Each row of a before or after table is a point. One or more steps were done to the points. Then noise was added and the rows were shuffled. The steps act on how far a point lies along the listed directions, d1 being the first. Name the steps. A step turns or swaps two directions, mirrors them in a line or flattens them onto one, adds a multiple of one to another, or multiplies one. Angles are multiples of 10 degrees, from the lower direction toward the higher: turns from -170 to 170, lines from 10 to 170 but not 90. Use the fewest steps. Two steps may share a direction if one is a turn and the other turns, adds or multiplies; they go together, in the order done. Otherwise the lowest direction goes first.

Directions:
(1): [-30  12  51]
(2): [ 47 -22  32]
(3): [25 55  1]
Before (9 x 3)
[[ -8 -31   0]
 [-22  -8   9]
 [-15  -4   9]
 [ -4  23   9]
 [-19  -1  15]
 [-26  -1 -20]
 [-11  -2 -10]
 [ -4  -5 -14]
 [-22  19  -8]]
After (9 x 3)
[[-11  27   3]
 [-13   0 -22]
 [ -3 -33   5]
 [-60  15 -45]
 [-27   3  10]
 [-54  34 -30]
 [-25   6 -21]
 [-22  -1   4]
 [-32  -2   1]]
Steps: multiply d2 by 2.5

Directions:
(1): [-45  21   7  31 -20 -59]
(2): [-28 -46 -27 -45  28 -31]
(3): [ 17 -47  58  -7 -34 -15]
Before (10 x 6)
[[ 20   9 -33  -8  26  21]
 [ -8 -34 -13   1  -9 -27]
 [ -4  23  53  34 -44 -23]
 [-22  19 -34  10  25 -32]
 [-11  16  -6  12 -10  -3]
 [ 44 -14  18 -29  18  35]
 [ 12 -14 -13 -18  12  34]
 [ 30  -3 -13 -19  19  60]
 [-16   7 -42 -23  16 -13]
 [ 43 -25  24 -33  -5  19]]
After (10 x 6)
[[  8 -14  21  -9 -25 -17]
 [-20  49 -33   5  12 -24]
 [ 31 -34  34  -4  -7  -7]
 [-45  19   1  26 -14 -43]
 [  7 -14   8  -8 -10   9]
 [ 16 -11 -24   7   0  14]
 [-31  12  -3  17 -11 -24]
 [ 25   3 -16 -28  23  47]
 [ -9  -3  16  18 -17 -42]
 [-31  44 -13  16  14 -37]]
Steps: turn d1 and d3 by 160 degrees; multiply d2 by 0

Directions:
(1): [-41  35 -30   2  31 -18 -20   6  17 -13  23]
(2): [  9  14  -4  26   5  -8  32 -60  14  20  18]
(3): [  2  12 -17 -10  33  49   7 -22 -14 -26 -34]
Before (10 x 11)
[[-11  34 -17  11  26 -23   0 -60  16   9  37]
 [-18  13  -4 -13  30  -2 -37  25  -2 -31   5]
 [-19   0   0 -19   2  -7  -4  22   0  -2   3]
 [ 37 -13  21 -22 -16  28  27  -3  -6 -10 -20]
 [-42   2  -9 -12   3 -29 -26  20   5  -7  19]
 [ 24 -33  34  14 -36 -36  -6  42   0  21  13]
 [  2   7  -1  15  -1   0  17 -37  11  16  16]
 [-26  32 -23  -7  13  21 -22  15  -3  -8  -3]
 [-10  25 -26  -5  35   8 -18  11   7  -7   9]
 [ -7  25 -12  13  22 -10  26 -55  25   0   2]]
After (10 x 11)
[[-19   1   3 -12  -3 -17   1  15   5   7  13]
 [-19   8   3  -7  15 -25 -38  31   4 -18  22]
 [ 32 -20  30  34 -29 -38  21  -7  11  35  24]
 [  3  10  -8   5  14  25  15 -36   1   0  -4]
 [-11  21 -22  -7  29   1 -25  25   6  -6  13]
 [ 35 -18  25 -26 -22  22  20  12  -7 -10 -19]
 [-29  26 -18  -8   0   6 -29  31   0  -2   5]
 [-13  37 -27  -4  46  12  -4 -57   3 -13  10]
 [-38   7  -8  -2   1 -38 -13  -1  12   4  30]
 [-10  24 -19  -3  37  20  14 -39  11 -23 -24]]
Steps: turn d2 and d3 by 50 degrees
